Each row is a point. Each copy is the shape, with its points in the same order, turned, moved and blurred by noise. Some copies are also mirrored. Which?
In the rows, 128 means zero.

Shape (7 x 3):
[[143 150  95]
 [101 139 159]
 [177 131 132]
 [137 137 124]
 [ 89  81 151]
 [112 138 116]
 [ 83 188 121]]
Copy 1:
[[131  84  99]
 [106 116 165]
 [149 135 103]
 [123 113 124]
 [ 58 145 146]
 [103  96 131]
 [118  53 166]]
Copy 1 is: mirrored
Copy 2:
[[161 116 141]
 [ 96 160 125]
 [163 134  87]
 [133 130 121]
 [ 63 118 102]
 [121 129 137]
 [116 165 183]]
Copy 2 is: mirrored
Copy 3 (7 x 3):
[[168 138 102]
 [ 94 153 129]
 [158 102 147]
 [142 135 125]
 [ 70 109  92]
 [127 154 108]
 [126 210 119]]
Copy 3 is: only turned
Copy 4:
[[ 97 121 102]
 [143 175 129]
 [118  92 135]
 [115 127 112]
 [185 158  88]
 [116 151 102]
 [ 93 196 107]]
Copy 4 is: mirrored

Shape, 11 rows:
[[111 143 133 114 125 152]
 [141 134 139 160 125 146]
 [ 96 127  85  81  66  42]
 [136 124  83 158 139 172]
 [142 161 151 110 144  92]
 [113  84 131 100 143 158]
 [107 119 145 158 135 123]
 [107  86 134 145 139  92]
 [120  94 119 167 121  62]
 [141 154 109 184 112 120]
 [151  84 122 186 113 138]]
Copy 1, 11 rows:
[[148 133 130  87 134 135]
 [173 145 123 110 111 101]
 [ 49 145 152 178 155 176]
 [166 122  84 115  84 130]
 [142 153 125 128 189 109]
 [120  85 115  87 119 103]
 [129 161 122 100 116  91]
 [ 94 140 112 125 121  77]
 [ 91 164 117 165 114  79]
 [164 184 117 149 104 121]
 [150 130 125 142  73  79]]
Copy 1 is: mirrored
Copy 2 (11 x 6):
[[116 163 115 111 107 121]
 [118 166 135 149 125 149]
 [167  68 120 124 150  32]
 [138 186  77 144 143 152]
 [126 125 168  93 136 133]
 [ 91 125  78 108 105 137]
 [ 89 154 130 140 135 123]
 [ 84 112 117 147 160 120]
 [111 105 142 169 177 104]
 [154 169 141 170 154 118]
 [116 142 108 199 134 149]]
Copy 2 is: only turned

Shape (15 x 9):
[[121 151 117 138 133 116 130 160 161]
 [103 108 131 115 178 141 173 166  85]
 [ 91 107  88 107 170 103 159 171 129]
 [136  89  97  91 136 185 143 116 124]
 [117  82 153 145 107 184 169 104  86]
 [127 154  96 114 157 111 169 158 151]
 [ 97 151 116  76 162 165 113  98 123]
 [144  97 133  99 127 179  96  95 163]
 [175 131 151 134 143 121 164 109 165]
 [172  90  92 146 134 117 139 151 125]
 [124 124 117  92 143 116 133 105  91]
 [112 152 137 153 110 139 109 142 162]
 [144  84 147 124 122 137 110 160 105]
 [163  87  85  87 108 181 138 167 162]
 [104 112 153 104 106 152 126 161 168]]
Copy 1 (15 x 9):
[[105  97 110 130 108 115 104 171 157]
 [111  99 109 106 145 181 125 104 198]
 [ 94 120  88 139  97 166 100 121 204]
 [144 155 122  60  84 156 133 115 163]
 [146  78 154  68  95 171 154  84 137]
 [ 96 127 126 134 108 138 109 169 199]
 [120 170 123  81 131 166  87 136 125]
 [166 151 120  61  87  98 101 121 129]
 [147 112 173 122 117  86 125 145 174]
 [143 111 101 131  87 113 169 130 188]
 [107 152 127 121 129 151 135 103 141]
 [120  85 114 109 101 112  98 169 115]
 [127  99  86  90 120 109 148  94 150]
 [122 140  93  47  53 107 139 145 187]
 [ 99  90 111  70  91 106  84 128 148]]
Copy 1 is: only turned
Copy 2, 15 rows:
[[143 151 125 108 134 115 101 135 152]
 [102 124 121  96 115 170 177  96 177]
 [133 115 151  67 109 118 163 127 181]
 [ 78  58 113 120 139 147 123 125 171]
 [ 82 106 128 187 123 189 140 122 149]
 [144 129 123  98 118  99 134 119 190]
 [ 54 111 101 107 137  93 127  92 153]
 [ 82  66 118 132 165 130  82 107 121]
 [160 104 124 163 136 120 105  86 153]
 [165  84 120 124 148 145 147 156 144]
 [100 102 104 121 107 107 159 119 134]
 [119 156 138 132 151 121  77 131 128]
 [127  95 107 112 138 179 130 138 105]
 [122  50 104  92 149 160  81 153 175]
 [105 115 142  92 114 158  66 111 137]]
Copy 2 is: only turned
